Each row of a before or after table is a point. The points were changed in one or more steps. Then noise was added and the rows were shuffled. The steps act on columns, c1 being the first. Name the steps. A step turns or swaps two columns, mirrors them in a line or flattens them onto one, adds a multiple of one to another, or multiplies or shifts one. Angles are multiples of 10 degrees, from the lower column toward the higher: turns from -170 to 170, lines from 10 to 170 but not 90. Use the fewest steps. Two steps may share a column if one is a turn and the other turns, adds or multiplies; they go together, in the order done. Otherwise the lowest column goes first.
In the rows, zero is written as 128.

Before (11 x 3)
[[ 77 192 102]
 [ 70 140 133]
 [ 85 149 109]
 [122 127 126]
 [148 168 134]
 [159 121 147]
 [140 179 148]
 [163 104 140]
 [ 87 133 144]
 [ 72 160  85]
 [161 185 159]]
After (11 x 3)
[[ 51 121 152]
 [ 86 166 151]
 [ 90 135 158]
 [107 103 101]
 [157 123  96]
 [ 69 123 181]
 [ 95 103  65]
 [ 93 111  90]
 [104 165 135]
 [129 134 130]
 [166 114 109]]
Steps: turn c1 and c2 by 60 degrees; turn c2 and c3 by -140 degrees

Before (10 x 4)
[[ 96 161 102  93]
 [ 97  96 128  74]
 [171 117 113 129]
 [127 177  89 122]
 [ 83 119 118 102]
 [ 87 150 138  69]
 [194 160 145 140]
 [107 157 195  95]
 [174 160 134  94]
 [130 124 141 175]]
After (10 x 4)
[[128  87 176 147]
 [140 139 169 132]
 [137 131  84 155]
 [158  83  90 145]
 [118  84  88 182]
 [ 59  93 112 152]
 [127 141  97 197]
 [113 101 194 104]
 [118 151 129  84]
 [165  85 131 118]]
Steps: turn c1 and c3 by 90 degrees; turn c2 and c4 by -160 degrees

Before (13 x 6)
[[ 96 134 156 104 106  83]
 [138 124 175 123  53 140]
 [ 97 194  86  72 121 106]
 [ 77 176 115  78 150 123]
 [ 87 135 109  95 148 136]
 [169 130 191 150  97 133]
 [122 111 101 106 176 135]
 [198  97 161 149  72 135]
 [ 57 169 111  93 156 118]
 [112 104 122 112 111 143]
 [118 159 115 123 142  76]
 [141 103 138 147  81  96]
 [148 125 142 194  81 131]]
After (13 x 6)
[[113  99 131 144 145  28]
 [198  38 114  93  65  88]
 [162  72 120  63  95  82]
 [ 76 119 167 154 148  79]
 [101 133 173 179 119  58]
 [ 55 106 161 154 152  60]
 [130  51 144 159 177  82]
 [ 88  74 159 150 147  90]
 [ 95  75 154 111 110  30]
 [138  43 110 113  79  51]
 [110  44 152 137 107  90]
 [135  70 138  78  52  90]
 [150  62  65 103  83  85]]
Steps: shift c2 by -60; mirror c3 and c4 in the line at 140 degrees; shift c6 by -50

Before (12 x 9)
[[132 138  99 191 166 145 111 118 109]
 [ 55 104 139 115 138 176 129  58 152]
 [183 123 191 124 136 110 145 133 161]
 [103 126 147 169 132 145  65 103 156]
 [138 142 107 157 127 136 139 110 129]
 [ 85 102 127 101 149 140  89  91 194]
 [107 135 162 136 174 137 138 104 133]
 [198 193 151 117  96 176 119 147 162]
 [ 92 150 100 164 122  86 143  95  98]
 [115 130 106 146  47 136 161  88 128]
 [134 102 164 106 142 107  87  67 138]
 [133 105 147  93 158  90 116 156  79]]
After (12 x 9)
[[ 93 138 116 144  51 136 163  89 127]
 [ 98 144 160 169 132 144  62 104 154]
 [213 100 144 124 134 109 148 133 163]
 [ 80 156 101 193 166 148 111 121 105]
 [ 90 153 188 118 136 175 129  64 155]
 [ 64 104 124 163 122  89 141  98  99]
 [201 239  99 115  91 170 119 150 160]
 [106 111 157 100 152 142  89  86 195]
 [165  82 151 106 142 107  85  66 137]
 [132 147 166 138 175 141 134 105 133]
 [110 151 102 156 122 132 134 109 129]
 [161  68 137  93 159  85 113 157  78]]
Steps: turn c1 and c3 by -40 degrees; add -0.5 times c4 to c1; add 1 times c6 to c2

Before (14 x 11)
[[135 151  79 180 130 132 178 160 106 114 133]
 [124 124 184 128  97 144 153  67 118 179 128]
 [128 136  69 156 164 101 166 101 165  75 147]
 [133 147  63 108 184 147 163  96 159  82 113]
 [119  98  62 154 138 116 136 103 131  87 158]
 [132 112 110 171 176 108 138 122 133  43 145]
 [163 142 118 149 117 161 101  83 128 140 131]
 [139 161 122 119  78  87 107 148 135 118 152]
 [159 151 180 141 101 121 100 143 137 189 129]
 [155 105 150 111  84 170 137 150 154 135 145]
 [106 119 162 138  80 149 105 139 129 190  80]
 [134 110 157 128 129 122 110 130 107 213 150]
 [185 128 131  84 105  78  98 132  86  81 134]
 [172  97 136 153  92 112 141 127 147 170 105]]
After (14 x 11)
[[156 102 159 134 102 172 134 149 174 135 173]
 [187 125 115  65  87 110  95 137 100  77 141]
 [170 152 176 138 107 116 105 144 147 191 128]
 [147 157 106  99  87  99 104 149 166 120 188]
 [165 143 128 162 117 143 100  83 131 136 135]
 [127 107 100 158 172  89 141 119 102  49 173]
 [120 124 186 138  99 135 152  61 141 185 129]
 [137 146  69 117 193 153 161  93 122  84  96]
 [159  99 129 139 107 104 140 125 166 177  75]
 [103 118 170 149  80 143 100 139 154 190  10]
 [135 139  63 139 181  90 164 102 141  74 173]
 [105  99  52 142 147 106 132  99 129  87 202]
 [131 106 147 126 116 121 110 130 107 212 181]
 [144 155  81 180 119 104 174 158 105 120 136]]
Steps: add 0.3 times c2 to c1; add 0.3 times c6 to c3; turn c4 and c6 by -30 degrees; turn c5 and c9 by -30 degrees; multiply c11 by 2.5

Before (9 x 12)
[[140 170 124 144  75 104 144 143  88 100  83 105]
 [121 123 123 125  86 166 102  88 139 159 136 127]
 [171 135  51  53 126 148 133 105 138 131 100 165]
 [124 127 117 160 129 135  56 159 201  71 177 140]
 [144 111 120 115 125 171  95 110 147 132 134  97]
 [151  91 130 108  85 114 123 137 159 156  94 132]
 [ 92 119  63 106 105 144 163 147 139  96  52 110]
 [121 133 111 181 146 111 175 100 153 171 105 132]
 [127 105  90 153 131  62 159  95 108 150 140 147]]
After (9 x 12)
[[145 111 121 152 123 193  92 132 147 136 134  49]
 [125 101  89 135 132  94 163 167 108 144 154 178]
 [123 125 111  85 129 133  53 135 197 178  72 158]
 [ 88 121  66 127 106 158 162 101 137  53  99  81]
 [118 125 123 157  84 175 101 149 137 135 160 124]
 [149  90 131 132  83 171 125 105 159  98 158 141]
 [121 127 116 117 148 109 175 188 155 109 171 138]
 [137 169 123 103  72  42 143 134  87  80 102  65]
 [167 135  52 191 125 134 129  83 136 101 133 217]]
Steps: add -1.5 times c2 to c6; turn c4 and c8 by 130 degrees; swap c10 and c11; multiply c12 by 2.5
